Rows are points. Each table stands for the endless flat space through its points: a line for two points, a plane for three, and so on. Write the one point that lies in both, or say that there is none.

First (2 x 3):
[[ 12  18  -4]
 [  7   3 -29]]
Second (2 x 3):
[[  9  10 -22]
 [  9   6 -10]]
They share: [  9   9 -19]

First (2 x 6):
[[ -8 -21  10  -6 -10 -10]
 [-26  -3  -8 -12 -10  14]]
Second:
[[-18 -17   6  -7 -14  -4]
 [-14   3 -14 -15   2  20]]
They share: [-17 -12   1  -9 -10   2]

First:
[[  1  -4 -21   8   4  -7  19  19   2]
 [  4  -6 -15   6   8 -10  23  17   2]
 [  8  -9 -14   3  14 -19  30  19  -1]]
Second:
[[ 19   0 -23 -12   8 -12  -1   8  30]
 [ 20  -1 -15   3  -6  20  36  17  24]
 [-24   3   3  29  -4   7   8   4 -16]
 [-32   4  11  34  -6   6  10   1 -22]
 [  3  -7 -18  18  -5  28  30  23   5]]
They share: [ -1  -2 -11  10   0   5  13  11   8]

First (6 x 12):
[[-10 -17 -10 -28 -30  42  -7  11 -21  18   2   4]
 [-18  15 -12  54 -13  -2 -12  13  18 -19  29 -15]
 [  6 -18 -12   6 -16   4   3  -2  -6  11  14  -6]
 [-30  23 -16  33 -10  19 -10   1  17 -20  14 -23]
 [-23   7 -17  -5 -29  26  -8  25 -11   7  -4 -12]
 [ -7  -5  -2  32 -26   6 -19  31   0  -2  31   1]]
Second:
[[ -2  -8 -26  17 -16  22  -5  -2  -5 -14   8  -6]
 [ 18 -26 -14  38 -25  31  -5 -23 -11  -2   6 -29]
 [-20   4 -13   3 -24  23 -26  12   6   6  35  -7]
 [-20  10 -18   4 -23  15  -5  23  -1  -4  14   7]]
They share: no point

First (5 x 18):
[[ 11 -21   8  14 -27   0  -1  -8  24   9 -14  -3  15  -9  12  -1  27  -6]
 [ 11 -13 -14  14   5   6 -23 -10 -16  37  10  15  -9  11  12   5   3  18]
 [  8 -12   0 -11 -15  16 -24  -7  -9   7  18   2  -5 -15   3  -4  10 -42]
 [  3   5  12  -7  -1  16   0  29  15   7  -5  13 -16  33  -4  11   0  18]
 [-10   2  30   8 -12  25  -2  -6  -5  15  16  22 -10  -1 -17 -11   6 -44]]
Second, 7 rows:
[[ 15 -18  19   4   5  42  12 -25  17 -12   3  17   4  33   8   4  -2 -16]
 [  3   5  20  29 -25  24  10   0   2  -1  11  33   0  10 -16  28  -7 -11]
 [  4   7  18  -2 -40  25   0 -10 -16  14 -13  45  -6  -6 -25   5   0  -1]
 [  5 -12   8  -3 -15  10 -23 -13 -33  23 -10  -4  -5 -11 -14 -23  20 -13]
 [ 29  15  20  28 -20  32  26  20  17  34   8  24  12   4  -1   7  18  15]
 [-16 -18  -8  -4  -5   1 -26 -20   6 -30   8  29 -14  29  -8  30 -18 -25]
 [  4 -19  32  14 -44   9  -2 -14 -30  22   9  37   8 -28 -41  11  -2  -7]]
They share: no point

First, 4 rows:
[[  6   1 -24  23  -6  -5   1  17  22  25 -12 -38 -41  -2  -9   5 -10 -27
   31 -26  33 -17  13 -13]
 [ -9  -5 -27  31 -18  -4 -11  19   3  22 -13 -15 -29  -7 -17  25   3  -5
   25  -9  27 -15  18 -17]
 [ 13  -2   5  19   7  -7  24   6  39   0   5 -54 -23  16  14 -10 -15 -43
   15 -44  25   7   8  12]
 [ -7 -17  25  19   2   8  29  11   9 -40   5  -9  37  21   9  15  15  -3
  -25 -19   5  47  -2  17]]
Second (3 x 24):
[[ 13 -18 -16   9 -11  10   0  22  11  -4  -3 -26 -12   3 -21  15  -8 -28
   12 -26   6   6  -3 -19]
 [ -7  -8   9  34 -11   5  15  27  26   1  -3 -16  18   8  -1  40  17  -3
   -8 -11  26  16  17  11]
 [-27   7   9  39   4  -5  25  12   6  -4 -18  -1  13   8  14  15  27  22
   -8  -1  41  21  17  16]]
They share: [ -3  -8  -6  21  -5   4  10  18   9  -4  -9 -16  -2   5  -7  15   6  -8
   4 -16  20  12   5  -5]

First:
[[ 11 -12  -8  21  -8  17  12  42   5  -7   0  38  -5   8  14  -1  13  22
  -11  13  22  18  28   6]
 [ 15   6   5  28 -14   2   7  19 -12  -8   2  22 -10  -3  12  -9  16  -3
    2  -1  30   7   9  11]
 [ 14 -19  -1  12 -16  19   9  35   1   7 -18  31  -7  32  28  23  22   2
  -13  -2 -11  27  44  -6]
 [  4   7  -4  19  10  32  12  20  26 -34   6  45 -28  17  16  -7   1  21
   -4  12  23  -4  13 -15]
 [  3  18  11  30 -13 -26  14   6 -24  -7   7  -6 -13  -8  11  -2  28 -34
   23 -19  18  -5  12  22]]
Second:
[[  2   7  -9  24 -28   2  -1  34  -1 -18   4  -4  -5   8   7  -6  14  -5
  -11 -21  24   6  34 -23]
 [ 14   5   1  26   6   2   5  26  19   4  -6  16   1  18  19 -12  36  -9
   13  -1  16  10  28   9]
 [ -6  13   2   9 -19  20   2 -16 -13 -29   5  16 -44  23  30  14   0  -8
   -4 -12  -9  -2   6 -13]
 [-14  15  -3  10 -38  14   5   2 -21 -32  10   4 -35  10  17  10  -6  -7
  -21 -23   2  -2  14 -35]]
They share: no point

First, 2 rows:
[[-18   9  10  10  -2  14   3  14 -26 -10  28  19 -19  -6  13  14  27  20
   15   4  -9 -19  -9   0]
 [-22  25  18 -14 -26 -10  15  10  -6 -18   8   3 -11 -10  17 -10   7  16
   -1   8 -17  -7  -1 -20]]
Second:
[[-31  21  13  -8 -18 -13  13   6 -17 -23   5  18 -23  -9  13   1   6   7
    8  10  -2 -21  -8  -3]
 [-18  13   4  -2  -6  -8   5  20 -26 -20   8  13 -15  -6  19   4  19   8
   -3   2  -7 -13 -15 -12]
 [-37  24  15 -11 -22 -18  16   1 -15 -26   1  21 -27 -10  11   0   0   4
   11  13   2 -25  -7   1]]
They share: [-20  17  14  -2 -14   2   9  12 -16 -14  18  11 -15  -8  15   2  17  18
   7   6 -13 -13  -5 -10]

First:
[[  5  30  -2   2   4 -17 -21  -5  32 -12  24  21  -7   6 -12 -23  -6  -7
    1  10 -11 -10   1 -30]
 [  1  27   3   5  -2 -13 -17  -9  28  -7  18  21  -6   0 -10 -22  -3  -8
    2   7 -14 -13   3 -27]]
Second:
[[ -3  20  12  12  -9  -9 -13 -23  15   4   4  23  -1 -15  -4 -24  -3  -6
    5   1 -22 -18   2 -19]
 [  5  18  10  14   1 -17 -21 -35   5   6   0  27   5 -21   0 -32 -15   2
    7   1 -26 -16  -8 -15]]
They share: [ -7  21  13  11 -14  -5  -9 -17  20   3   6  21  -4 -12  -6 -20   3 -10
   4   1 -20 -19   7 -21]

First (4 x 24):
[[-21   9 -12 -13  -8 -15  -1  10  18   0  18  -6  16 -19   7 -13  13 -12
    4  13  -9  -1  18 -18]
 [-52   5  -5  -9 -21 -26   5  14  43 -14   9 -17   2  -3   1 -38  26 -36
   16  19  -9 -21  46   7]
 [-38  22   8 -13 -16 -21  -5  32  33 -29  13  -2   9 -10 -15 -22   6 -36
   11  28 -28  -9  38  -7]
 [ -3  33   6 -17  -2 -13 -21  38   8 -20  20  16  28 -23 -13   9 -17 -12
    0  25 -41  15   6 -36]]
Second (3 x 24):
[[-37   7  -6 -20  -5 -25 -20   9  18 -14   7 -14  28 -24 -10   0   4 -30
   -9   2 -28   4   8 -39]
 [ -7  23 -14 -24  -9 -13   0  21  10 -16  33  14   4 -24   2 -24   6   8
   11  36 -14   0  10  -7]
 [-10  24 -13 -19  -7 -13   5  27  14 -15  35  15   4 -24   2 -21  11   7
   10  31  -9  -1  15  -5]]
They share: no point

First:
[[  9 -23 -15  -8  -1  15 -14 -17  -7  -5 -17 -27  -1 -25 -15   4 -20 -10
   16  34   3   5 -13  18]
 [ -7 -36  16   4 -12  14  -9   9  18  -1 -26  -4   4  -9 -27 -13   8 -24
   34  11  15  -6 -36  -9]
 [ 11 -20   2  -9   9  -1   1  -3  22 -19  -4  -1  20  11 -29  12  -1  24
   31  17  17   0  -6   5]
 [-24 -17   5  32  -7  15 -50  -3 -28  22   5  21  33  16  16   7   6 -25
   22  24 -15  -2 -48  46]
 [ -3 -26  46  16  28  11  -8  -3   8 -23  25  19   4 -16 -25  -4  23   6
   62   2  11  22 -46   0]
 [-28  -9   4  14  44 -23  -4 -35   9  -4  19  35 -16   1  -6 -20   4 -23
   16  14 -51  30 -55  31]
 [-23 -10 -15  14 -28  -7 -26  26   7  21 -14  29  54  62  -4   9  15  -6
    8  10  -4 -30 -15  31]]
Second (2 x 24):
[[-19 -13   8  11  -2   0 -19   4  -4 -13   0  22   1  -8 -33 -24  10  -1
    9  10  -4  13 -12  10]
 [-11  -9  -8   3  -2  -4  -3  12   4   3   4  10  17  16 -13   0  14 -13
   25   6 -12  -7 -20  22]]
They share: [-13 -10  -4   5  -2  -3  -7  10   2  -1   3  13  13  10 -18  -6  13 -10
  21   7 -10  -2 -18  19]

First:
[[ -3 -22 -13 -19 -19   5  19 -15  31  -2  10 -20  10  -4 -14  31 -11 -17
    3  26  -7  -1 -17  -2]
 [ 32 -32  14  -4   6 -10  14  -8  28  -6 -17  -5  26   2  -1  -2   7  -4
  -21   1  18   6   0  15]
 [  7 -14   9 -29  -5 -17  17  -9  21  -2 -16 -18  14   8 -28  29  21 -15
   19  16   3   1 -23  -8]
 [ -3 -24 -17 -16 -21  10  19 -15  32  -3  14 -19  11  -6 -10  29 -17 -17
   -3  26  -7   0 -13   1]]
Second, 2 rows:
[[ 19 -21  -2 -22  -7  -8   9  -8  16   5 -22 -21  19   2 -17  15   1 -12
   -5  -3   5  -2 -18  -4]
 [ 17 -20  -3 -20  -9  -7  13  -8  17   1 -17 -17  22   4 -14  16   4 -12
   -2   2   5   2 -12  -1]]
They share: no point

First (2 x 24):
[[ 16  -6 -17   4 -11   6  -9   9  -3 -19  20  -9   9 -13  -3   2 -11 -13
   15 -10   7   7  11  -1]
 [ 13   6  -8  16  -2  -9   3   6 -18 -13  17  -3  27 -16  12 -10 -20 -22
   21 -19  13  25  14  -1]]
Second:
[[ 43  17 -12 -16  -6  -3   7  20 -20   4  41   3  25 -28 -11  12 -49 -25
   24 -35  -6  34  12  -8]
 [ 27 -23  -4  19   2 -18 -17  41 -12  -3  30   7   8 -16 -13  -4 -16 -38
    2  -8  22   7  16 -15]
 [ 17  20 -11  28 -10  13  30  -1  -9 -28  13 -14  17 -24   3  11 -21  12
   57  -2  12  22   7  36]
 [-23   1 -21  34 -10   1  -5 -21 -14 -37 -16 -21  25   4  34 -28  16 -13
   24 -10  26  11  12   0]
 [ 42  13  -8   0   6  -6  15  17 -19  -3  15 -24  14 -17  -7  31 -34 -15
   49 -33  20  25  -1  10]
 [ 15   6 -15  29 -14   6  12  16 -13 -21  22   2  16 -22  -5  -5 -18  -9
   35  -1  12  17  15  11]]
They share: [ 14   2 -11  12  -5  -4  -1   7 -13 -15  18  -5  21 -15   7  -6 -17 -19
  19 -16  11  19  13  -1]

First:
[[ 42 -12   7 -17  12   9 -38 -29 -28   2  -9  23  21  40  10 -42  -5  -4
  -55 -46 -27 -22  -3 -18]
 [ 19 -29 -15  21 -17  -9   8 -21  32  -5  13  46  26  20   5   2  25 -12
   17  -5  36 -14  26  15]
 [ 34  -1 -11  42  -6  25   1  -3 -21  -9  14   7   5  35 -15  12   2  12
   -4 -34   0   6   3  38]
 [ 20  19  -7  37 -33  41 -24   9 -20   5  -3   0   7  16  11   5  20  32
   -1  -2  19   8  33  45]
 [ 14 -23 -28  49 -19  16  16  11  20   3  18  20   8  21 -11  31   9   3
   35  -5  47  15  22  35]
 [ 44  10  -8  17 -44  27 -33 -30   9  -6 -20  43  15  34  42 -11  44   3
   20   8  26 -12  50  32]
 [-11 -28  -8  20 -21 -21  12 -10  40   8  19  44  34  -7  -4  -1  29  -1
   11  15  48 -18  33  15]]
Second, 4 rows:
[[ 44 -33 -34  29 -25  27 -19   4 -36   1 -20  37  34 -16   5  -8   1  13
   -1   6   5  -1  19  42]
 [ 18  -4 -10  38 -15  12 -19 -10   1 -16  17  38   8  21  20 -11  28  23
  -15 -19  19 -12   2   9]
 [  0   3  17  -6  16 -17  -1   0  25  17  29   6  14  45 -10  -6  20 -22
  -28 -44   9   5  29 -15]
 [ 20  -9  -6  15   1  -1 -13   4   0   5  12  31  18  20   3 -10  21  -7
  -19 -26   5   5  21   4]]
They share: [ 18 -12  -7  18 -11  10 -10  -6  -2   2   8  18  20  18   2  -6  11   8
 -13 -17  15  -7  17  15]

First:
[[ -9 -16   7  20 -11 -29 -11   6   0  18 -15 -17  -5  12   1 -20 -14   9
   24  -1  15 -14   2 -23]
 [-12 -13   7  14 -17 -23 -13   4   0   6 -16 -12  -6  12   1 -21 -20  10
   19   7  18 -13  -2 -21]
 [-15 -26  27   4 -25 -17 -25  -8  -6 -16 -15  -5 -23   0 -17 -18 -36  -5
   18  21  21 -14   0 -15]
 [-16 -31  37  -4 -29 -17 -35 -10 -10 -26 -18  -6 -32 -10 -27 -21 -46 -12
   17  27  24 -21   0 -17]]
Second, 4 rows:
[[ -2  -2 -13  37  -2 -11   9 -12   8  27   4   7 -16  12   9   1 -30  -7
   28  28  28  13  -4 -28]
 [-25 -19 -11  32 -28 -13   3 -15 -12  25  -5  -5   4   8  16   6 -25  -5
   16  20  17   8 -11 -17]
 [-40 -27  -7  11 -41 -11  -5 -11 -16   4 -12  -7   7   8  10 -11 -21  -9
   -4   5   2  -5  -9 -16]
 [-27 -34  29   6 -37 -25 -20   3  -9 -16 -24 -17  12  28   0 -20   0  29
   14 -10   2 -12   2  11]]
They share: [-13 -16   7  20 -17 -17  -5  -4   2   4  -9  -3  -5  20   3 -12 -16   9
  20   9  15   0   0 -11]

First:
[[ -7   8 -18  23  13   2   4   0   9  26  -9 -26 -16 -31   0  -3 -24  11
   35  51   7 -18 -15   1]
 [-11  18  -1  18  34 -14   5  -4 -13  -3  -5   5  -7 -22  -9  -5  -4   6
    7  46  12  -6  -6   7]
 [-10   7  14  23  27 -20  -8   0   8   2  -5  -5   2 -26 -16  19  -2   2
   27  43   7  -1  -4  -5]
 [ 10  38 -14  19  30 -26   9 -20   4 -15  -6   1  -6 -39 -40   0  11 -13
   12  48 -21  -9 -28  -1]
 [ 11 -24  34   8  15   8  -9 -12   6  -2 -10  22  32  -8  -2   0 -10 -21
   -1  -3  -6  17  20 -16]
 [ 23 -37  12   0  -8  21 -13 -24  31  26  -6 -11  34  -8  12  -3 -31 -12
   23  -1  -5   8  10 -27]
 [ 34   9  -4  -2  15 -24  -9 -48  29 -10   4  -7  32 -25 -32   6   8 -18
   17  25 -18   2 -21 -28]]
Second (7 x 24):
[[ 32 -29 -16   0  28 -27   6   4  22  12   5  -4 -22 -35 -10 -20  -2  -3
    5  -6  -5  13   8  -2]
 [ 27 -47  -1  -5  20 -41   0 -19  -2  -8 -24 -12 -10 -45 -32 -22 -24   5
   33  -6   1  27 -10   0]
 [  1 -27  -2  -4  20 -27  14  -2  20  20   1  -3  -6 -31 -25   1 -20 -15
   12  -7 -20  24  14  10]
 [ 10  15  11  25  27  -1  21 -30  32  10 -22   1  16 -21  14  -3   8 -43
   14  41 -19   3   0 -17]
 [ 21   8   8  24  49  -8  14 -31  59  15 -11 -19  12 -27  15   5  19 -47
    2  36 -37 -17  11 -24]
 [ 22 -14 -18   3  28 -20  18  11  34  26  12   3 -24 -28   0 -13   6 -15
   -4  -1 -12  11  17  -1]
 [ 21  -3  17  31  17  14 -12 -25   1 -13  -5   5  43 -22   1  -9 -12 -29
   16  29  -3  14  -6  -6]]
They share: [  9   0   3   7  13   1   1 -17   8   4  -5   5  11 -14  -6  -7 -15  -9
   8  20  -9   6  -1  -5]

First:
[[-19 -38  15  19 -21 -45 -20  13 -41   7  -7   8 -17  25  10  11 -21 -15
  -36 -23   4  11 -24 -20]
 [  7 -20  26  11 -17 -28  33   7  -8  -8  25  -1  21  -7  12  -3 -35   2
  -22  25  40  43 -25 -18]
 [-16   3  -2  27 -21  14  20  10   1  -8   1 -23   8  -1  28   7 -11   5
   18  -4  19  12 -15   5]
 [ -6 -19  19   7 -15 -25  27  12  -4  -7  23   6  20  -7  20  -1 -39  10
  -18  12  35  50 -18  -9]
 [-10 -43  23  19  -9 -51  -1  12 -24  -5   9  18 -10   7  18   9 -33  -8
  -40  -4  27  32 -26 -17]]
Second, 4 rows:
[[ -6 -14  15  20 -14 -21  10  12 -24 -23 -10   0 -19  -3  25  -3 -31 -10
    3  -8   6  13   5  -6]
 [-26  -1   9   4 -25 -33  -7 -18  -8   7  24   2 -12  14  -1  26 -24 -16
  -29  27  -3  23  -7 -12]
 [ -9 -27  13  19 -14 -16  31  37 -16   5   5 -21  23  14  30 -15 -11   0
  -16 -13  35  10 -40  -3]
 [ -4 -11   7  10 -31 -23   7  -8 -10 -17   2   8 -18   4   7  10 -16 -20
   -9   7  -1   5   1 -20]]
They share: no point

First, 7 rows:
[[ -8  15   4 -10   8  12   5  25   8 -22 -14 -17  18   7   4  32   7  11
   -5  -2  19  -2  22   3]
 [ -8 -17  14  32   5  14  -2  -8 -12 -10  -7  28  29  24   6  -6  20  26
   -5  26  24 -17  23 -12]
 [-12  -7   3  19  12   0 -22  10  -7 -10 -12   1  21   7  10  15 -10  23
  -22  -3  20  -6  12  -2]
 [  5 -44  31  31  -1 -23   1  31  14 -29  11   6  12  23 -42  11  24  13
  -18  -8  -7   2  -3  -7]
 [-33 -32  -6  36  21 -11 -40  32  -1  -5 -41  -2 -27  13 -20 -14 -31  23
  -39 -29 -22  30 -37  10]
 [ 11 -19  15   3  22 -21 -23  28  -7 -20   3 -10  19   9  -9  47  -6  14
  -37 -19  -1   0   1  -2]
 [ -9  21   3 -17   9  11   6  33  13 -26 -16 -27  14   6   1  39   5   9
   -7 -11  14   3  18   3]]
Second (7 x 24):
[[-15  -5  25  26 -12 -30  -6  29  -8  -5 -12  35  24  12  -7 -24 -12 -24
  -10 -21   9 -37  39  20]
 [  0  -1   2  27  10 -28  -5  18 -17   9 -15  18   6  17 -10   1 -17   7
  -40  15  50 -28  16  10]
 [ -4  -8  21   9  28 -19  20   8 -20 -29 -21   6   6  23 -24  19  27  29
  -18   5  30  -2  22  -7]
 [ -1  11  -2  25  19  -5  -5  -2 -33  -5   9   8  28  16  -7  11   1  -9
  -37  21   6   9  43  -4]
 [ -6 -18  24   5  12 -24  13  18   4 -23 -29  19   3  33 -24  17  18  35
   -5   3  36 -20   4  -2]
 [  2 -22  18  12  -2  17  -1  14 -24 -21  -5  -3  14 -19   4  -2  10  -6
  -21  -8   2  -8  21  12]
 [  4 -37   7  16  -8  34   3  28 -29 -48   9  -8  35 -47   9  10  20 -19
  -16 -18 -19  -8  15 -14]]
They share: no point

First, 2 rows:
[[  4 -20  -8   9  12   5  17   6 -10  20  11 -10   4  -4 -18  21  -5   8
   -8  19   7  -4 -12  -8]
 [ 16  -4 -20   5   8  17   1  22 -14  20  -5 -10  -4  12  -6   1 -29  -4
  -28   7  19 -20  -8 -28]]
Second (7 x 24):
[[ -1 -25  -7  21  -3  28   1   3 -28  13 -13  -5  11  -9 -13  14   0  -6
  -17   1   6 -18  -8  -6]
 [ 15  -7 -11  32  24  11  35  24 -27 -13  -7   0  15   7  -9   7  -4  25
  -25  22  15 -12 -24   8]
 [ 26 -30  -7  -9   0  10 -24 -14  12  43  17  -5   2  22 -33 -10 -16  12
  -24  20  36 -12   8 -39]
 [  5 -41  10  34 -10  53   3   4 -34   9 -31  18  13 -11 -20 -11  16   0
    0 -15  26 -28  -2  13]
 [ 22 -21   3  24   1  33  -2   4 -12  11 -13  11  15   1 -15   1  29   8
    2  -3  17  -6   5  -4]
 [ 15 -20 -12   0  14  12  14  17  -6  28   7  -4  -8  14 -22 -10 -36  10
  -23  17  34 -24 -11 -20]
 [ 19 -16 -21  -2  24   9   3  -3  10  27  17  -7  16  20 -29   3   1   8
  -51  22   9 -24   5 -41]]
They share: [ 10 -12 -14   7  10  11   9  14 -12  20   3 -10   0   4 -12  11 -17   2
 -18  13  13 -12 -10 -18]

First (3 x 24):
[[ 34 -22 -17  -6 -12  23  -5  -7  -6   7  -2  21  21 -33 -19  -2 -13  -3
    3 -18 -16  -4  17   0]
 [ 12 -12 -16 -11 -14  15   8 -15  -5 -10 -17  18   1 -17 -14   0 -20  12
    4 -19 -13  -8  19  -7]
 [ 18 -42 -37 -26 -32  39 -13  -3 -26  -1  -2  21  13 -29   1 -18   7  -3
   -5   2 -28 -20  25 -16]]
Second (5 x 24):
[[ 20   1  -7 -23 -22   6  16  17 -39 -11 -24  -1 -11 -12   1  19  -8  31
   -2 -32  13   2  28 -13]
 [ -5 -35 -24 -13  -7  19   1 -10  -1   1 -37  21   2 -22 -21   7 -36  36
   -8 -44  -3  -6  54 -52]
 [ 36  -9 -32 -46 -16   0  24   1   2  22 -26  11  39 -48  -6   6   2   2
   46  -9  -7  -7  29  -6]
 [ 36   2 -32 -39 -31   5  21  -2 -11   2 -17  11  20 -37  -1  -4   8  -7
   34   0 -15 -12   4  13]
 [  4  -5 -28 -16 -48   6  -8  21 -22  -8 -38  13 -25  -4 -28  16 -30  52
  -12 -53  19 -13  35 -34]]
They share: no point

First, 7 rows:
[[  1 -22 -13 -10   9 -27   4  12 -25 -23  11  36  30 -18 -24  37  13 -34
   22  17   2  17  -1  -2]
 [ 39 -20  18  -2  27  16   9   2 -22 -11   4  18 -17  27  -7   7  -3   1
   33  -3  -5  43  -7 -30]
 [ 31   7  33   6  37  44   6   9 -26  24   1  16  -2  20  24  -2 -29  -9
   14  16 -26  29  -6  -8]
 [ 22  -6  21  -1  23  42   1   7  -3  20   8  10   8  20 -11  -3 -11   1
   -3   6  -6   3  21 -38]
 [  0  -3  26  14  25   0 -10  13 -34 -27  20   7  17   1 -17   9 -30  -7
   30  36   1  27 -10  13]
 [ 32   0  14   3  29  24  25  11 -30  19   0  38  -6  15  39  10 -16 -21
   21  14 -39  47 -17   8]
 [-13   0   2  19  -1  27  26  21   9  16  32  27  22  13   3  -9 -21   4
  -20  34 -27   7  25   9]]
Second (4 x 24):
[[ 10   4  -7   1  10  17  -5  27 -24  20  -1  24  22   2  12  -5  -5 -13
   -2  38 -13  -1   2   0]
 [  5   4   3  -4  26   8   1  21 -22  13  -3  19  12  20  -1   1 -23  -2
   -6  35 -13  -1  22  -4]
 [  4 -14  41  11  30  19   3   7 -22 -16  13  14  -6  20 -40   3 -37  -7
   22  -8  -7  29  22 -12]
 [  4 -14  23  -9  38  21  11   5  -8  -4  15  10  -4  20 -26  11 -33  -7
   22   0 -19  23  18 -12]]
They share: no point

First (7 x 24):
[[-14 -13  17   3 -21 -14 -16  21   8 -23 -30  -4  14  -7  -5 -20   1   6
   11   4 -18  39 -10  21]
 [ -6  -6  13   4  -1  16  31  -6   6 -11  -6   5  16 -12  16   9  11  23
  -13 -13   0 -22 -14  18]
 [-14 -10  20  12 -25 -18   1  35  30 -41 -22  -9  14  -5   8 -28  13  40
  -18  -5 -28  35  -1  37]
 [ -5  -7  26  -9  -4   6  13  -4   0  22 -28  15  29   7   8  38  -8  31
   36 -17  23  -7 -16   4]
 [-17   0   5   2 -14  16  46  12  17 -11   3  -5  27 -20  25   3  16  46
  -23 -17  -3  -7   8  19]
 [ -3 -31  14  26 -18 -11 -19   1  -7 -37 -34   2  16 -31 -11 -23   6 -21
    1  -6 -32  10 -26  19]
 [-26  17  -3 -30  -1  31  38   2   1  12  12  -7  11  -5  18   5   5  14
   -2  11  17   8   6   6]]
Second (6 x 24):
[[-23  18  34   2  29  25  12  11  26 -32 -21  -7  43   6 -19 -14  40  34
  -16  16 -25 -20   7  37]
 [  0 -22 -17   4 -37 -17   7  13  -5 -23  -2  -4  -6 -22   2   8 -14 -18
   18   3  13  18  -2  10]
 [-29  -1  22  12  12  10  17   8  14 -17 -17 -11  44   5  -8 -22  26  25
    5  -4 -27  -4 -10  23]
 [ -2 -35  16 -14  -8 -29  -8  -7  14 -14 -31   6  -6 -32  39  -9  24   7
    8 -21  22  42 -39  -6]
 [-28   2   7   3  12  14 -11   9 -10   2 -12  10  18  -3   6   4  -2  24
   13  -9 -40  18 -20   7]
 [  9   7   0  34 -30   4  33  10  14 -31 -13  -9  12 -23 -16 -18  -4  13
    5  12  -1  10  -4  19]]
They share: no point

First (7 x 24):
[[  0   5   7 -12   4  38 -19   9 -36  -2 -46   8  -5  19  26  18 -56   0
  -61   4  -8  17  40  14]
 [ -1 -19  -7 -20   4   0  40 -29 -15  -3  -7 -35   2 -19  -9 -16 -23   8
    8   4  24   4 -42  15]
 [-23 -29 -14 -10   0  19  28 -28  -3  11  -8 -33  29  -5  13  -5   8  13
   -5 -16   8  17 -26  15]
 [ -4 -22 -32 -22   9  22  18 -31 -14  16 -14 -33  20 -10   0  -7  -9  -4
  -11 -18  -2  -1 -16  39]
 [-10 -10  26 -29 -16  17  34   2  -1 -24 -22 -49  16 -22  20 -16 -35  23
   -5  40  36   5 -46 -19]
 [-21 -32 -25 -15  -2  38  21 -25  -5  17 -10 -42  41  -6  22   2   9   0
  -14 -19   2   6 -19  31]
 [ 10 -29  -2  20   5  -3  31 -40 -33  24  11   2 -15  17 -25   9 -21  10
  -12 -43  12  14   2  20]]
Second:
[[ 19   6   8  -3  14   2  38 -44   5 -10 -34  13  23  28  26 -29  -8  -1
   15  -8   9  21 -35  -4]
 [ 14  11 -11 -26 -25  14  62  -6 -31  23 -16 -14  -9  37   8 -10  15  29
   -7  14  27  42 -13  25]
 [ -7 -34  -4  -8  13  10   6 -13 -12  12  -6 -35  16  -3  -2 -13 -18  -4
  -40 -15 -12   8  -8   3]
 [ 12 -19 -29 -12  -5  14  18 -10 -15  11 -12 -18  15  -5  14  -8 -31   7
  -25 -24  31  14 -31  29]
 [ -3  -4   0  -9  32  31   1 -36  -1   4 -34   6  37  -6  -1   9 -19   9
  -12  -4  -1  14  -8  17]
 [  9 -44   1  -1  14 -17  16 -30   4  -7  -6 -28  24  12  35 -53 -19 -21
  -10 -29   4   4 -53 -23]
 [  2   1   6   3  30  12   3 -41   8 -22 -35  15  27 -15  -3   4 -43  -7
  -14 -30 -12 -10  -3  10]]
They share: no point
